Rows are points. Each copy is the shape, with its points in the same order, stretched, turned, moved and blurred by noise. Some copies are also mirrored. Which?

Shape (7 x 3):
-0.36 +0.64 -0.52
+0.00 +0.18 -0.47
+1.18 +0.55 +0.11
+0.47 -0.17 +0.30
-0.06 -0.06 -0.04
-0.23 -0.35 -0.64
-0.14 +0.58 +0.14
Copy 1 (7 x 3):
+0.27 +0.62 +0.23
+0.20 +0.16 +0.37
-1.06 +0.18 +1.05
-0.50 -0.34 +0.16
-0.03 -0.10 -0.04
+0.55 -0.25 +0.16
-0.32 +0.51 -0.08
Copy 1 is: only turned
Copy 2 (7 x 3):
-0.20 -0.52 +0.26
-0.24 -0.22 -0.19
-0.51 +1.04 +0.25
+0.17 +0.50 -0.34
+0.20 -0.08 -0.27
-0.13 -0.49 -0.73
+0.21 -0.06 +0.40
Copy 2 is: only turned

Shape (10 x 4):
+0.02 -0.18 -0.50 +0.63
-0.20 +1.20 +0.31 +0.67
+0.00 -0.23 +0.41 +0.48
-0.03 -0.42 +0.47 +0.46
-0.16 -0.45 +0.07 +0.08
-0.12 -0.28 +0.44 +0.10
-0.10 +0.11 -0.37 -0.56
-0.09 -0.33 -0.12 -0.75
-0.04 -0.17 +0.28 +0.57
+0.56 +0.69 +0.17 +0.26
Copy 1 (10 x 4):
+0.48 -0.21 +0.51 -0.06
+0.66 +0.63 +0.04 -0.74
+0.24 +0.39 +0.15 +0.37
+0.31 +0.44 +0.07 +0.60
-0.01 -0.02 +0.16 +0.43
-0.11 +0.30 +0.05 +0.43
-0.40 -0.42 +0.05 -0.22
-0.67 -0.25 -0.11 +0.19
+0.37 +0.35 +0.22 +0.24
+0.53 +0.02 -0.45 -0.41
Copy 1 is: mirrored
Copy 2 (10 x 4):
+0.60 +0.45 -0.16 +0.40
+0.59 +0.44 +1.19 -0.27
+0.04 -0.08 +0.47 +0.71
-0.06 -0.14 +0.40 +1.10
-0.44 +0.20 -0.03 +0.75
-0.39 +0.01 +0.24 +0.68
-0.64 +0.28 -0.56 -0.39
-0.90 +0.07 -0.60 -0.03
+0.09 +0.07 +0.50 +0.73
+0.26 -0.49 +0.32 -0.53
Copy 2 is: only turned

Shape (9 x 4):
+0.60 -0.33 -0.01 +0.12
-0.36 -0.08 +0.16 +0.39
+0.09 -0.24 -0.62 +0.07
-0.35 +0.38 -0.26 +0.32
+0.14 -0.09 +1.04 -0.51
+0.40 +0.11 +0.15 +0.49
+0.21 -0.16 +0.05 +0.05
-0.29 -0.05 -0.25 -0.46
+0.40 +0.30 -0.51 +0.50
Copy 1 (9 x 4):
+0.32 +0.21 +0.40 -0.46
+0.09 +0.08 +0.37 +0.50
-0.39 +0.35 +0.14 -0.35
-0.06 +0.19 -0.11 +0.48
+0.69 -1.31 +0.42 +0.10
+0.66 +0.30 +0.25 +0.08
+0.18 -0.11 +0.33 -0.17
-0.50 -0.52 -0.03 -0.16
+0.32 +0.73 -0.17 -0.04
Copy 1 is: mirrored
Copy 2 (9 x 4):
-0.05 -0.02 -0.62 -0.08
-0.52 +0.13 +0.58 -0.20
+0.34 +0.25 -0.15 -0.68
+0.16 -0.28 +0.76 -0.31
-0.32 +0.46 -0.10 +1.14
-0.25 -0.61 +0.00 +0.00
-0.06 +0.07 -0.18 +0.01
+0.49 +0.72 +0.24 -0.05
+0.34 -0.82 +0.08 -0.46
Copy 2 is: mirrored
Copy 3 (9 x 4):
+0.25 +0.53 +0.65 +0.21
+0.30 +0.27 -0.68 -0.09
+0.45 -0.10 +0.12 +0.59
-0.17 +0.16 -0.57 +0.23
-0.52 +0.29 +0.29 -1.31
-0.14 +0.93 +0.19 +0.19
+0.09 +0.26 +0.21 -0.05
+0.03 -0.60 -0.21 -0.07
-0.09 +0.63 +0.26 +0.78
Copy 3 is: mirrored
Copy 4 (9 x 4):
+0.17 +0.42 -0.23 +0.68
+0.69 -0.29 +0.32 -0.10
+0.34 +0.74 -0.28 -0.24
+0.34 -0.02 +0.59 -0.61
-0.07 -1.38 -0.55 +1.02
+0.12 +0.20 +0.62 +0.55
+0.17 +0.10 -0.09 +0.32
+0.22 -0.24 -0.61 -0.42
-0.06 +0.81 +0.71 -0.01
Copy 4 is: mirrored

Shape (12 x 6):
-0.67 -0.52 -0.42 -0.14 -0.23 +0.10
+0.10 +0.88 -0.21 -0.17 +0.50 -0.34
+0.00 -0.67 -0.63 +0.18 +0.22 +0.08
-0.26 -0.31 -0.27 +0.69 -0.21 -0.08
-0.03 -0.10 +0.36 -0.20 -0.35 +0.38
-0.02 -0.13 -0.38 -0.28 -0.46 -0.45
-0.02 +0.50 +0.03 +0.02 +0.21 -0.38
+0.15 -0.36 +0.51 +0.58 +0.53 -0.32
+0.38 +0.29 -0.20 -0.36 -0.02 -0.23
+0.07 +0.26 +0.57 -0.27 +0.06 +0.36
+0.31 -0.79 -0.24 -0.06 +1.18 -0.39
-0.07 +1.05 +0.08 -0.17 -0.03 +0.29
Copy 1 (12 x 6):
+0.45 -0.14 -0.72 -0.25 -0.25 +0.12
-0.39 +0.29 +0.33 -0.06 -0.38 +1.37
+0.61 -0.75 -0.13 -0.52 +0.11 +0.40
+0.51 -0.27 +0.13 -0.45 +0.18 -0.31
-0.57 -0.14 -0.31 +0.16 -0.35 -0.36
-0.04 +0.26 -0.48 -0.61 -0.77 +0.34
-0.32 +0.40 +0.29 -0.03 -0.49 +0.68
+0.03 -0.31 +0.80 +0.29 -0.27 -0.34
-0.47 -0.09 -0.03 -0.28 -0.60 +0.84
-0.72 +0.02 +0.07 +0.49 -0.49 +0.13
+0.59 -0.95 +0.45 +0.04 -0.49 +0.97
-0.86 +0.36 +0.13 +0.09 -0.05 +0.74
Copy 1 is: mirrored
Copy 2 (12 x 6):
+0.28 +0.30 +0.71 -0.08 -0.25 -0.60
-0.18 -0.25 -0.39 +0.45 +0.38 -0.07
-0.30 +0.04 +0.53 -0.33 -0.54 -0.30
+0.38 -0.15 +0.18 -0.40 -0.83 -0.38
+0.39 +0.41 +0.28 +0.20 -0.32 +0.27
+0.00 -0.06 +0.68 -0.44 +0.50 -0.14
+0.18 -0.07 -0.22 +0.09 +0.02 -0.05
+0.09 +0.31 -0.67 -0.33 -0.85 +0.02
-0.31 -0.05 +0.21 +0.02 +0.40 +0.23
+0.32 +0.42 -0.16 +0.52 -0.20 +0.38
-0.91 +0.54 -0.18 -0.40 -0.37 -0.37
+0.34 -0.08 -0.21 +0.84 +0.07 +0.20
Copy 2 is: mirrored
Copy 3 (12 x 6):
-0.07 +0.14 -0.06 +0.36 -0.98 +0.10
-0.35 -0.45 -0.86 -0.14 +0.66 +0.03
-0.07 -0.13 +0.52 +0.18 -0.47 +0.66
+0.02 +0.09 +0.50 -0.29 -0.49 -0.41
-0.36 +0.70 -0.50 -0.22 +0.02 +0.08
+0.72 -0.17 -0.57 +0.05 -0.33 +0.13
-0.08 -0.06 -0.60 -0.06 +0.37 -0.27
-0.06 +0.64 +0.37 +0.30 +0.44 -0.26
+0.18 -0.21 -0.75 -0.17 +0.40 +0.43
-0.69 +0.71 -0.73 -0.16 +0.48 +0.08
+0.04 +0.06 +0.43 +1.06 +0.24 +1.00
-0.88 -0.04 -1.03 -0.70 +0.50 -0.23
Copy 3 is: mirrored
